Each row is a point. Any point is a mix of the corners, with weights that add up to 1. It lies inside the corners' shape when no weight is negative. Say inside or outside, and name the corners with a negative weight.

Corners:
(1): [14 7 49]
(2): [28 -25 39]
(3): [6 1 -95]
(4): [-45 -4 -4]
Points:
[18 -16 17] -> inside
[24 -21 33] -> inside
[2 -14 -24] -> outside (1)
[22 -7 -20] -> outside (4)
[4 -12 45] -> outside (3)
[-41 3 -10] -> outside (2)
[-21 2 -46] -> outside (2)

Corners:
(1): [47 31 -42 25 14 69 -43 56]
(2): [-16 -19 18 -1 -21 49 15 26]
(3): [-39 3 8 17 -2 -7 -16 27]
(4): [95 24 -6 -9 -53 -13 -37 34]
(5): [-33 -57 44 8 49 23 45 18]
(6): [55 -82 -49 26 -63 19 -43 -13]
(7): [21 4 -44 -38 -35 -21 -8 -7]
(8): [-33 14 35 -64 1 -10 -4 -12]
(9): [-2 13 6 44 31 34 11 3]
Points:
[8 8 -5 -27 -7 -14 -2 16] -> outside (2, 6, 9)
[-2 -17 -19 -23 -8 9 -18 3] -> outside (2, 4, 9)
[31 -7 -13 4 -15 10 -8 18] -> outside (8)
[45 28 -27 5 -18 8 -42 24] -> outside (2, 5)

Corners:
(1): [17 39 -28 1 -32 -16 24 7 10 -12 38 20]
(2): [-33 39 11 -58 -10 60 -48 -6 7 56 -23 -26]
(3): [-46 16 -3 13 -17 36 -92 -27 16 36 -10 -55]
(4): [32 2 -48 -28 38 -49 33 74 -11 7 47 -15]
(5): [8 4 55 2 -30 -6 -56 -28 -2 16 -44 -17]
(6): [13 -13 73 -31 -3 -27 12 19 -62 -59 -1 1]
(7): [-47 -12 69 -13 -2 9 -27 -43 36 -16 -15 -16]
(8): [35 5 -9 64 59 -91 84 66 -39 -94 18 29]
(9): [-43 -16 -31 -28 -32 45 -58 -48 -2 29 -20 -31]
(10): [60 25 -19 13 44 -56 87 37 -29 14 63 -1]
(11): [71 0 24 47 52 -17 92 85 -47 -15 54 29]
(12): [-13 10 -7 -69 59 53 -35 -29 15 -5 -14 -60]
(13): [-34 4 -9 -20 -24 22 -28 -56 15 -9 -35 -62]
Points:
[13 36 -30 -9 10 -17 7 19 4 10 12 -14] -> outside (6, 7, 9, 11)
[18 14 0 -2 21 -23 26 24 -17 -6 18 -7] -> inside
[-14 0 23 -31 3 17 -28 -13 -7 9 -9 -33] -> outside (1, 8)
[33 7 15 16 9 -24 45 18 -19 -29 22 11] -> outside (2, 3, 4)
[2 10 17 -16 19 -18 13 10 -11 -29 11 -14] -> outside (5, 9, 11)

Corners:
(1): [1 0 -38 -21 -15 8 -7 -33 26 14 4 -8 13 33 14 -6 -5 5 -24 -11]
(2): [3 -1 -7 -9 -19 -7 -2 -2 -17 14 5 6 5 -6 3 17 8 -35 0 15]
(3): [1 -12 13 -12 -1 11 11 -40 4 12 14 1 -3 -7 -23 2 -20 4 -17 12]
(4): [-7 22 10 -3 -23 3 22 -19 28 -5 -15 -5 3 -18 9 -9 0 -6 22 7]
(5): [9 13 7 -12 8 5 0 5 -10 24 -3 -10 1 -18 1 -12 3 6 -10 15]
(6): [16 -24 -3 -15 -15 4 -19 6 -7 18 6 -8 15 11 2 -20 20 7 23 0]
(7): [18 20 -5 12 -3 7 -6 -11 -4 -9 -12 -14 -3 5 -1 -11 -7 -2 27 11]
(8): [2 24 -32 4 -16 11 0 -3 -26 -10 -9 14 13 -8 -27 37 -11 4 -20 15]
(9): [5 18 7 -4 -6 10 6 -18 36 -10 12 0 9 1 11 -8 11 -1 -11 14]
(10): [16 11 -8 -18 -8 -2 -30 16 -28 24 4 -54 8 -4 -52 -14 2 6 2 18]
(11): [5 -28 0 -16 14 -8 17 8 10 12 -1 -10 11 -11 4 14 8 -11 16 9]
(12): [9 2 -10 13 0 18 20 -23 -11 8 5 4 13 -3 -1 8 19 -19 -15 -16]
(13): [-11 -3 9 -10 -5 -41 17 14 12 -33 2 -4 14 9 -1 -6 2 4 -18 1]
(14): [16 12 -26 -12 3 9 -12 0 -10 -32 -7 6 6 2 -2 -7 -29 -6 3 -29]
(15): [-14 5 10 31 -1 -6 17 4 17 -2 -3 1 15 8 1 -12 -5 -2 -8 14]
(16): [13 0 -19 -12 -16 11 5 9 7 -12 0 -20 7 5 10 12 2 7 -4 16]
(17): [15 -10 -7 16 2 -8 -2 -4 -5 22 -27 -6 6 -20 5 -12 9 -27 -9 -3]
(18): [10 13 1 -9 -20 3 -20 7 -4 1 -4 0 1 -20 15 26 1 5 -8 -9]
(19): [17 -23 -6 1 5 12 -18 -12 -17 8 1 5 -95 -6 7 3 17 4 -7 -74]
(20): [10 0 -9 14 -2 -8 -6 -6 -19 16 1 -11 -37 -39 2 -10 3 11 6 2]
(21): [-50 5 15 -9 9 -2 22 -12 14 -59 -3 5 5 -11 5 -13 3 2 8 12]
Points:
[13 10 -8 -9 -12 14 -10 -7 3 2 -5 -11 0 1 10 -9 10 -5 7 -10] -> outside (3, 8, 11, 13, 15, 20)
[4 2 -9 -1 -8 -1 1 -4 2 -4 -2 -4 0 0 3 1 4 -4 -2 -5] -> outside (3, 5)
[6 -4 -3 -8 -1 -1 -3 -3 4 -3 -2 -6 -4 -3 3 -8 -1 -2 2 -6] -> outside (8, 12)
[-7 -19 2 -7 4 -4 10 -9 -2 10 4 -9 -2 -4 -5 -7 8 -4 -12 5] -> outside (4, 7, 8, 9, 14, 18)
[3 -14 5 -8 1 -2 -1 -6 3 15 5 -13 -2 -6 -2 -9 10 3 -9 2] -> outside (2, 4, 7, 8, 14)
[5 0 0 -3 -5 -1 -1 0 0 7 1 -10 9 -6 3 1 7 -3 -2 11] -> outside (4, 8, 14, 19)
